Rows are points. Any point is a mix of the corners, with weights that add up to 1. It lies inside the corners' shape when no weight is negative. Say inside or outside, and name the corners with a negative weight.

Corners:
(1): [ 3.1 -0.6 -4.1]
(2): [ 2.9  1.7 -2.9]
(3): [ 0.5 -1.0 -0.3]
(4): [-7.7 -2.5  1.7]
Points:
[-6.5 -2.2  1.2] => inside
[-5.5 -2.0  0.9] => inside
[-1.0 -1.7 -1.8] => outside (2)
[-5.0 -1.8  0.6] => inside

Corners:
(1): [ 6.4  0.6 -5.1  9.9  5.1  2.4 -3.0 -3.1  0.5]
(2): [ 5.1  2.0 -1.8  7.3 -3.1  1.0  2.0 -4.5 -1.4]
(3): [-1.7 -0.7  1.7 -2.0 -2.4 -7.4  0.4  6.2 -0.1]
(4): [-1.9  1.4  4.2 -0.9 -2.6  1.3 -3.2  5.1  0.3]
(5): [ 2.1  2.7  1.7 -5.5  0.7 -2.4 -0.7  4.0  0.9]
(6): [-4.2 -0.3 -2.6 -5.5 -7.5  0.3  1.2 -3.9  6.8]
(7): [-9.1  1.2 -4.2 -4.5 -5.4  1.8  3.0 -2.3  1.6]
(8): [ 1.7  1.3  1.2 11.2  1.7 -1.3 -2.9 -9.6 -1.4]
(9): [-1.5 -3.2  4.3 -6.5 -0.1 -0.1 -1.6  4.6 -2.3]
(10): [ 0.4 -2.0  4.7  0.7 -0.1 -1.1  2.4  4.9  2.5]
Points:
[-0.8  0.1 -0.1  2.5 -1.4 -0.1 -0.4 -1.8  0.2] => outside (5)
[-1.1 -0.1  2.3 -1.0 -0.8  1.1 -1.5  1.5  0.8] => outside (2, 3)
[ 0.6 -0.6 -2.3  4.6 -1.2  2.4  0.5 -5.7  1.3] => outside (3, 4, 5)
[ 0.8 -0.7  0.7  1.5  0.7 -0.9 -0.2  0.0 -1.2] => outside (4, 6)
[ 0.5  0.5  1.5  2.7 -0.4 -0.2 -0.6  0.8 -0.5] => outside (6)
[-1.5 -0.4  0.8 -4.5 -2.6 -0.5  0.4  2.5  1.8] => outside (8)
[ 1.0  1.2 -0.3  1.7 -2.1  0.0 -0.4 -0.8 -0.2] => outside (10)

Corners:
(1): [ 0.0  4.5  1.4  5.7 -4.3  0.6  3.2  0.8 14.0  0.6  0.5  0.1 -1.8  1.2
  2.5 -2.7  5.9  2.3]
(2): [-0.9 -1.8 -1.8  2.3  0.6  4.3 -0.7 -2.6 -1.4  0.7 -1.8  0.4 -2.0 -4.5
 -0.9 -2.4  2.1  2.7]
(3): [ 0.2 -3.9 -0.6  4.5  0.0  5.1 -1.0  1.0 -1.3  6.9  0.5 -3.9  7.2 -6.3
 -4.8  5.5 -4.1  4.5]
(4): [ 0.3 -1.7  3.1 -7.0  0.1  2.8  1.5 -2.3 -3.1 -3.3 -3.1  0.4 -2.8 -6.1
  5.0  2.3 -2.2 -0.2]
(5): [ -2.2   2.2  -2.4 -13.5   5.2   4.7   5.6  -0.4   6.0  -0.1   8.3  -1.0
  -5.3  -4.4   0.9   0.0   0.6  -6.1]
(6): [-4.3 -2.4  2.2  6.3 -0.3 -0.4 -4.1 -1.4  4.2 -0.8 -1.5  2.2  4.4 -1.9
 -2.7  0.1 -7.5  3.8]
(7): [  2.0   0.0   4.0   5.2   0.2 -11.2  -1.5   0.3   5.9   0.4   2.0   0.7
  -0.6   3.3  -0.7  -1.0   5.3   0.9]
(8): [-4.2 -2.6 -2.0  2.2  2.9  2.6 -0.6 -2.8 -0.3 -0.4 -0.8 -0.2 -0.1  3.6
 -2.1  4.8 -2.6  1.9]
(9): [-7.6 -1.6 -0.9  5.9 -2.4  2.3 -1.9 -1.0  1.5  1.0 -0.7  2.7 11.0 -3.4
  8.2 -2.0 -3.9 -4.1]
(10): [-6.2  3.0  1.3  3.6 -1.3 -5.5 -1.8 -4.2  2.0  3.8 -1.2  1.6 -3.3 -4.7
 -1.0 -1.0 -2.9 -2.4]
(11): [-1.2  7.1  0.6  1.3  0.9 -2.8 -3.1 -3.8 -0.7 -2.5  0.4  2.4 -1.2  2.2
 -2.3  1.1 -4.2 -3.5]
(12): [ 0.1  1.1 -0.5  2.7 -4.3  3.6  4.1 -2.4  7.5  8.2 -0.4 -0.2 -0.9  0.3
 -1.7 -3.1 -0.4  2.7]
(13): [ 2.2 -4.2  0.5  5.5  3.0 -1.2 -1.2  1.6 -2.5  3.6 -1.6  2.0 -3.7 -1.1
  0.8 -0.7 -5.6  3.0]
(14): [-1.3  0.9 -1.5  0.2  0.4  4.9 -3.2  3.1  2.8  4.5 -1.5 -1.1  0.9 -0.4
 -3.0  1.2  1.0  3.7]
(15): [-0.6 -0.8  1.8 -3.4 -2.5  3.2 -0.5 -3.0  3.9 -1.5  3.4 -0.1 -4.9 -4.2
  7.5 -1.6  3.2  0.2]
(16): [-1.3 -2.6  3.3  1.6  8.4 -1.1 -5.0 -1.4  3.8  0.2 -2.0 -2.0 -0.1 -0.8
 -1.3  1.3 -4.7  0.0]
(17): [-3.7  0.6 -1.2 -3.4  2.2  1.4 -1.8  1.3  2.9 -0.2 -1.2 -5.3 -2.7 -1.6
 -1.9 -0.1 -2.5  2.0]
(18): [-5.1 -3.1 -0.2  4.7 -2.9 -0.8 -2.4 -0.9 -0.3  1.7 -1.5  2.0 -2.3 -4.8
  1.4 -0.2 -5.4 -6.2]
(19): [ 0.7  2.0 -3.1  1.0 -3.8  0.1 -4.1 -1.7  4.9 -0.6 -2.2  0.6 -1.5 -4.7
  4.4 -1.0 -0.5  0.5]
Points:
[ 0.4  0.8  0.6  0.2  0.2  0.8 -0.3 -0.5  4.8  0.3  0.4 -0.2 -2.2 -1.8
  0.2 -0.6  0.2  1.0] => outside (8, 9, 10)
[-1.4 -0.7  0.7  3.1 -0.1  0.1 -2.7 -0.8  1.2 -0.6 -1.4  0.6  1.5 -1.4
  1.5  0.4 -2.2  0.8] => outside (5, 10, 12)
[-3.2 -0.5  1.6  3.8 -1.9 -1.3 -1.4 -2.1  5.0  1.4 -1.1 -0.2  1.2 -2.2
  1.9 -0.3 -1.2  0.4] => outside (2, 5, 11, 13, 14)
[-1.6 -0.3  0.6 -0.5  1.0 -0.1 -1.8 -1.3  1.0  0.8 -0.1 -0.1 -0.7 -2.4
  1.4  0.8 -2.3 -1.1] => outside (1, 2, 6)

Corners:
(1): [-1.4  1.3 -3.1 -2.8 -0.1 -3.2 -1.3 -5.3  0.2 -0.1  0.4 -2.8 -0.6 -2.3
 -2.8 -1.2 -1.5 -2.1  0.4 -1.9]
(2): [  1.0   2.9   4.0  -7.9  -5.5  17.3  -6.6 -13.7  -2.2   5.4  -3.1   3.0
  -2.0  -0.2  -6.6   1.0   1.4   2.4  -1.5  -2.1]
(3): [ 0.3  1.0 -1.6 -0.3  2.9 -3.1  1.9  3.9 -1.4  2.1  0.0  3.1  5.3  4.4
 -1.1 -2.0 -4.9  5.8  0.8  1.9]
(4): [ 0.6 -1.6 -3.9 -2.1 -0.6  4.1 -1.1 -4.6 -5.3  3.6  0.3 -1.7 -1.7 -1.6
 -2.6  1.2  2.3  3.5 -1.1 -4.0]
(5): [ 4.9  3.6  1.0 -0.2  0.4 -1.8  8.3  5.3  4.1 -2.2 -1.2 -0.3  5.3  0.6
 -4.0  5.2 -4.0 -3.9 -0.6 -4.1]
(6): [-1.7  0.5 -2.4 -2.1  1.2 -1.0 -3.6 -1.6 -0.6  4.0  0.7  0.5  0.4 -1.5
 -7.2 -0.3  1.1  2.3 -2.0 -1.9]
(7): [-5.1  1.0 -3.7 -2.1  3.1  0.8  3.4  4.7 -3.0  0.3 -1.3  6.5 -1.0  7.4
 -3.6  0.3  1.1 -2.0 -4.7  0.7]
(8): [ 5.7  4.5 -1.3 -4.8 -0.3  0.9  4.4  1.9  3.2 -1.1 -1.5  3.2  2.7 -2.1
 -5.4  4.3  1.2 -4.3  4.0  1.8]
(9): [-9.2 -1.6 -4.6 -3.7 -1.1  2.6 -5.8  1.2 -3.0  0.5  1.2 -2.1  2.4  0.1
  0.3 -2.4  3.4 -2.7 -2.4 -1.0]
(10): [ 0.1 -6.0 -0.4  0.0  1.3 -3.7 -0.9  2.8 -0.3  1.7  0.4  0.4 -0.4 -0.9
 -1.2 -1.4 -2.8  2.5 -3.1  3.5]
(11): [ 2.4 -0.4 -5.4  0.6 16.0  2.5  0.2  5.5 -1.5 -1.0  1.4  1.5 -1.0 -2.2
  8.6 -3.8  5.1  0.0 -3.2 -1.6]
(12): [ 2.6 -1.6 -2.1  7.3  2.8 -2.8  9.8  4.8  0.9 -0.5  4.7  0.6  1.5 -2.9
 -0.4 -3.9  1.4 -1.0 -3.6 -2.7]
(13): [ 2.3 -2.1 -2.5 -0.5  7.5 -1.9 -4.0  5.0  1.5  1.2  9.0  1.9  3.4 -2.2
  8.7  3.0  0.4  0.2  2.6  5.8]
(14): [ 1.1 -0.2 -5.3  0.9  2.4 -0.2 -3.6  4.2 -3.6 -0.7  0.3  1.0  0.1  1.2
 -1.4 -0.9 -1.3 -1.3 -2.4  3.2]
(15): [-1.0 -3.4 -2.8 -1.6  0.1 -0.1 -1.3  5.2  2.1 -7.7 -0.8  0.2  0.6  0.7
 -5.5  0.2  3.6 -4.9  0.2 -2.9]
(16): [  2.8  -1.8  -2.0  -2.2   3.6  -1.3  -1.9   5.5  -7.3 -13.2   1.2  -2.1
   0.2  -1.8  -4.4   1.2   6.6  -2.6  -3.8   0.6]
(17): [-2.3  1.7 -2.6  3.3 -2.7 -2.7 -2.9 -0.8  1.5  3.1 -0.4 -1.6  3.2  0.0
 -0.7  2.5 -1.6 10.9 -3.0  1.5]
(18): [ 1.4  0.2 -3.8 -1.7 -2.7  1.2 -4.3 -6.3  0.1  2.1  0.7 -2.4  7.1  3.2
 -3.8 -1.4  1.4  0.1 -0.4  1.3]
(19): [ 1.7 -0.5  6.3  2.4 -1.9 -0.9 -0.8 -2.8 -5.5  0.1 -2.8  2.6 -0.1 -1.6
 -5.5  0.0  3.3 -0.7 -2.1 -6.6]
(20): [ 3.5 -2.1  0.4 -3.6 -3.6 -1.8 -2.4  1.3  0.7  3.5  5.1  0.5  1.0 -2.1
  0.5 -2.8 -0.9  0.1  0.0 -0.8]
(21): [ 2.6  0.6  4.7  0.2 -3.1 -1.6 -0.6  1.8  3.6  2.5  1.6 -2.5  3.8  2.1
 -2.7 -0.2 -1.0  0.4  3.0  1.3]
Points:
[ 2.0 -0.2 -0.6 -0.6  0.7  0.0  0.5  0.6  0.7  1.5  0.9  1.0  1.4 -0.4
 -2.1  0.3 -0.3  0.4 -0.3 -0.2] => outside (9, 16)
[ 0.6 -0.2 -2.5 -1.4  1.4  0.3 -1.4  0.7  0.1  0.2  1.6 -0.3  1.5 -0.7
 -1.1  0.1  1.2 -0.2 -1.0  0.3] => outside (3, 19)
[ 0.3 -0.6 -1.7 -0.8  1.2 -0.3 -0.1  2.4 -0.2 -1.4  0.2  0.8  1.4  0.4
 -2.9  0.0  0.9 -1.0 -1.0 -1.1] => inside
[ 1.3  0.1 -1.2 -0.7  0.8 -0.1  0.8  1.7 -0.1  0.0  1.0  0.6  1.7  0.1
 -1.6  0.1  0.5 -0.4 -0.7 -0.1] => outside (6)
[-1.5  0.2 -4.0 -1.4  1.6  2.3  0.7  2.1  0.1  1.8  0.6  2.3  1.7  1.6
 -0.1  0.1  0.1  0.4 -2.0  0.9] => outside (1, 6, 16, 19, 21)

Corners:
(1): [ 0.9  5.5 -0.7  1.0  4.6  1.1 -3.6 -2.3  3.3 -2.6  1.3  5.5  0.1  3.0
 -1.3  0.0 -2.2  2.0 -3.2  2.6]
(2): [ 6.0  1.5  4.4 -0.5 -3.1 -3.0  3.1 -1.7  0.9  2.3  1.7  3.2  1.3  1.7
  0.7 -2.9  2.8  4.1  1.6  3.6]
(3): [ 6.0  1.9  2.1 -2.7  7.2 -3.5 -6.0  1.8 -0.2 -0.1 10.2 -0.2  5.6 -2.7
  1.8  1.4  2.6  4.2 -6.0  6.6]
(4): [ 1.2 -4.7 -1.8 -2.2 -0.4  5.5  3.4  4.6 -0.4  3.7 -1.1 -0.6 -1.7 -1.3
  3.6  0.9 -2.9 -1.9  7.8  0.2]
(5): [-0.8 -7.0 -3.5 -1.5 -0.4 -0.9 -1.9 -1.6 -7.5 -3.2  0.9 -5.3  1.6  2.4
  5.7  1.2  0.8 -2.0  4.2 -3.6]
(6): [-3.1  0.7 -6.5 -6.8 -1.5  1.1 -1.6 -4.2 -2.5 -3.4 -1.8  2.7  1.4  1.1
  3.9  0.7  4.2  4.0  3.7 -4.2]
(7): [ 3.5  0.7  0.1  5.0 -4.3 -1.1  2.5  3.4  6.0  8.5  1.8  3.6  7.4 -2.8
 -3.0 -0.2 -3.3  1.1 -4.0  7.3]
(8): [-1.4 -3.9  2.1 -4.5  0.3 -2.3 -4.0  1.3 -2.5 -3.7 -1.0 -5.8  4.4 -0.5
  2.6  1.1 -2.9 -0.1  3.0  0.7]
(9): [ 0.6  2.8  5.1  3.9 -0.7  0.7  2.6  5.0  2.4  7.7 -0.9  4.1  2.1 -1.9
 -2.1 -0.3 -2.1 -1.7 -4.3  9.7]
(10): [ 0.6 -4.8  3.9  3.4  0.4 -1.7  7.6  6.0  4.3  4.9 -2.1  3.8  4.2  8.0
 -4.2 -3.3 -2.0 -5.4 -2.5  0.9]
(11): [-2.4 -4.3  3.5  5.0  0.1 -0.3  2.0  1.6  2.0  5.5 -4.1 -5.8  5.6  1.3
 -3.7 -0.9  1.6 -3.2  1.3 -2.4]
(12): [ 0.6 -5.5 -2.3 -2.3  3.2  1.4 -3.8 -3.2 -1.0 -0.1 -3.8 -3.1 -0.5  7.5
  1.7  1.6  2.2 -1.8  1.8 -1.0]
(13): [ 1.0 -4.6 -0.7 -6.7 -4.7  3.0 -2.2 -3.2 -5.7  2.0 -0.7 -8.1 -1.5  1.0
  3.2  6.5 -0.8 -1.0  6.2 -3.7]
(14): [-0.3 -1.6 -2.1 -5.5 -3.1  3.0 -4.8 -0.5 -4.2  1.9 -1.1 -2.4  2.9  3.2
 -1.6  0.6 -1.7  6.5  0.3 -3.4]
(15): [ 0.9 -2.2  4.7  3.5 -0.9 -3.0  1.2  3.4  7.0  2.3  5.9  3.4 -0.2 -1.3
 -1.3  1.8  0.9  1.8  1.2  8.4]
(16): [-3.9  1.5 -1.2 -1.8 -1.9  1.7  4.8 -3.7  2.3  2.3 -3.4 -6.2  1.6 -0.3
 -3.4 -6.7 -0.9 -0.1 -1.1  1.7]
(17): [-1.8 -4.0  2.7  1.1 -1.6 -4.5 -2.0 -0.8  4.3  5.9  0.2 -0.7  1.0  5.1
 -1.5 -6.1 -0.8 -5.9 -0.6 -2.4]
(18): [ 0.7 -1.5 -0.4 -3.8 -3.9  4.6 -1.6 -2.9 -1.3 -0.7 -3.1 -0.5 -0.1 -0.3
  0.1 -1.1  0.6  1.8 -1.8 -3.3]
(19): [ 4.0  0.8  0.1  0.5  0.3 -6.2 -0.6  3.0  4.2  1.0  3.6  3.6 -1.7 -0.5
 -0.8  1.0  3.0  2.8 -1.4  4.8]
(20): [ 3.2 -1.4  6.3  4.0 -1.0 -2.3 -1.8  3.6  5.6  3.9  4.3  5.0  2.0 -1.9
 -8.1 -0.6 -2.3 -3.2  0.0  8.4]
(21): [-0.4 -6.8  2.5  1.0  0.5 -3.7  5.2 -2.7  1.0  3.1 -5.2  3.2  2.3  4.4
 -4.5 -2.3 -0.3  0.9 -2.8 -2.8]
Points:
[ 0.3 -2.7  0.4 -0.1  0.3 -1.3  1.3  0.2  0.9  2.0 -0.6 -0.8  1.5  2.1
  0.5  0.1  0.5 -0.7  1.1  0.8] => outside (14, 18, 20)
[ 1.1 -1.1  0.8  0.1 -1.3 -0.6  0.6  0.4  1.6  2.8  0.2  0.8  2.6  0.9
 -1.3 -0.8 -0.4  0.6 -0.3  2.2] => inside
[ 1.4 -2.1  1.4 -0.9 -1.2 -1.3  0.6  0.2  0.9  2.5  0.3  0.9  1.4  1.3
 -0.7 -0.8  0.2  0.3  0.1  2.1] => outside (1, 11)
[ 0.5 -1.4  0.3 -1.0 -0.5  0.4  0.6 -0.2  0.3  1.7 -0.6 -0.9  1.7  0.7
 -0.7 -0.1  0.1  0.7  0.4  1.3] => outside (17)
[ 1.0 -3.0  0.7 -1.7 -0.4 -0.3 -1.1  1.7 -0.8  1.5  0.8 -0.4  1.0  1.3
  1.5  0.9  1.0 -0.4  2.3  0.4] => outside (1, 7, 16, 21)

Corners:
(1): [-2.7 -2.9 -1.7  4.8  3.7  5.0 -1.2  1.0 -4.2 -5.0  3.2 -4.0 -0.5 -2.3
 -2.1  5.8 -6.2 -0.5 -0.2  0.2]
(2): [-0.9 -4.1  1.6 -0.1 -1.4 -8.6 -1.2  2.5  4.2  4.2 -2.9  2.8 -2.3  2.2
  0.6  2.7 -6.4 -2.1 -2.7  2.6]
(3): [ 4.9  0.4 -5.9 -3.9  0.4 -3.9 -3.6  2.4 -1.8  0.8  0.8  2.8 -0.8  1.6
  3.9 -5.8 -0.2  4.6 -1.9  2.4]
(4): [-3.6  2.0  0.4 -0.3 -3.4  6.2  2.2  2.2 -3.1 -0.6  3.6  1.0 -3.0 -4.2
 -8.5  6.0 -3.6 -6.3 -1.5 -5.2]
(5): [ 3.8  5.5 -4.0 -0.8  4.6  0.1 -4.9 -1.7 -4.9  4.1  3.3  2.5  0.3  2.1
  1.5 -5.3  0.7 -3.7 -6.6  2.6]
(6): [ 1.9  6.6 -4.0 -0.5 -0.2  3.7  0.9 -0.2 -5.3  2.4 -3.9 -2.6  6.0 -0.8
 -2.3 -1.4  0.1  0.9 -1.7  6.5]
(7): [-1.3  6.4 -1.1  1.3  3.1  3.0  3.7 -6.0 -4.2 -5.0  1.8  0.4  2.3 -1.7
 -8.2  1.2 -8.1 -1.1  3.5  2.5]
(8): [ 1.8 -3.8  5.9  3.5 -1.4 -1.4  3.3  3.4  2.7 -1.8 -2.6  2.6 -1.0 -2.9
 -1.6 -2.7  2.1 -1.9  1.8  0.9]
(9): [-4.4 -3.7  4.6  2.4 -3.2 -5.3 -0.6  4.0  2.2 -0.7  1.6  4.0  5.4 -4.3
 -1.3  2.6 -0.6 -2.7  2.6 -2.7]
(10): [ 6.1 -2.6  0.7 -0.9  0.0 -4.7 -6.6 -1.5  4.5  4.9 -3.8  3.0 -1.4  5.4
  1.9 -2.1  2.3  1.9 -0.8  4.0]
(11): [ 3.1  4.5 -5.4 -4.8 -0.8  3.1 -0.3 -1.3 -2.7  0.8  5.3 -5.6  5.8 -2.1
  4.5 -1.3 -1.6 -0.8 -4.8  5.8]
(12): [-2.9  4.9  1.6  0.3  1.4  3.6  4.1 -0.4 -1.0 -1.9  5.0 -6.6  1.3 -4.7
 -1.8 -0.2 -0.2  0.8 -0.2 -4.1]
(13): [-3.7  9.2 -2.1 -0.2 -0.9  5.8 -0.5 -3.9 -2.3  0.7 -3.9 -2.8  2.4 -2.4
 -4.2  0.4 -9.9 -0.2  0.3 -0.9]
(14): [ 1.3 -1.8  2.4  0.8  1.4 -4.8  0.0  1.1  9.8 -4.9 -5.0  2.8  3.0 -1.6
 -3.2  7.2 -2.4 -4.5  0.5 -2.0]
(15): [-4.8  4.6  4.7  4.2 -5.7 -1.1  1.3  2.2  1.9 -0.9  4.1 -1.6  1.9 -5.6
 -4.1  5.0 -7.6  2.5 -1.3 -2.8]
(16): [ 3.0 -9.5  3.0  0.4 -5.5 -7.0  1.2  1.8  2.3  1.2 -2.5 -1.9  2.6  5.6
 -3.2 -1.4 -6.1  4.9 -0.1 -4.2]
(17): [-0.9  2.9 -5.1 -4.4  1.9  0.5 -2.0 -6.5 -3.3 -0.9  2.4 -1.7 -1.8  4.9
  4.1 -3.5  1.5  2.5 -7.8  0.6]
(18): [ 1.9 -3.3  0.3  4.6  0.8 -3.7  1.1 -0.5  0.3 -3.5 -0.4  5.0  1.9  0.1
  3.7  6.6 -5.4  2.4  2.7 -2.6]
(19): [ 4.0  3.1  2.0 -6.3 -1.7 -6.2 -4.2  1.6 -1.4  1.3  1.7  3.7 -0.4  3.9
  4.6 -2.0 -0.3  0.9 -1.2  4.8]
(20): [-4.7  7.9 -1.4  8.9 -3.8  0.0  0.5  1.6 -5.7 -4.3  2.6 -6.4  0.2 -6.6
 -3.6  7.4 -8.1  0.2  3.0 -2.2]
(21): [ 0.8  1.9 -2.1  3.0 -0.4  1.9 -1.3  5.7  3.2  1.1 -0.5  1.9 -1.2  7.8
  0.2 -5.3  0.4 -0.7  1.7  0.2]
Points:
[-0.6  0.1  1.7  1.3 -1.0 -1.9  0.5  0.3  0.1 -1.9  1.9  0.3  0.7 -2.1
 -2.1  2.7 -3.8 -0.3 -0.3 -0.8] => outside (6, 13, 21)
[ 0.1  0.9 -0.5  1.1 -0.3 -0.4 -0.4  0.4 -0.8 -0.7  0.2  0.1  1.3 -0.6
 -1.1  1.3 -2.9 -0.8 -0.2  0.0] => outside (15)
[-1.1  2.0  0.0  0.7 -1.1 -0.4  0.2  1.2 -0.7 -0.8  0.4 -0.3  0.3 -1.0
 -2.4  0.5 -2.9 -0.5 -0.8 -0.4] => outside (10, 11, 18)
[ 0.0  2.1 -1.3  0.8 -0.2  0.2 -0.6 -0.3 -1.1 -0.7  0.9 -1.2  0.6  0.0
 -1.2  2.0 -4.3  0.3 -1.1  0.1] => outside (8, 9)
[ 0.8  1.6 -1.1 -0.1 -0.5  0.0 -0.6  0.2 -0.3  0.1  0.0 -0.4  1.3  0.9
 -0.6 -0.3 -1.8  0.0 -1.2  1.1] => inside
[-0.7  1.8 -0.5  0.6 -1.2  0.1 -0.4  0.8 -0.9 -0.2  0.8 -0.9  0.6 -0.4
 -2.0  0.4 -2.7 -0.6 -0.9  0.1] => outside (18)
[ 0.2  1.7 -0.2  0.4 -0.4 -0.4 -0.3 -0.1 -0.6  0.0  0.5 -0.4  1.4 -0.1
 -0.8  0.8 -3.2 -0.7 -1.1  0.6] => outside (3)
[ 3.4  1.8 -1.0 -1.8 -0.1 -3.7 -1.4 -1.7 -1.5 -0.5 -0.6  2.3  2.9  0.5
  0.9 -1.5 -1.8  0.7 -0.1  3.1] => outside (1, 2, 4, 12, 15, 21)
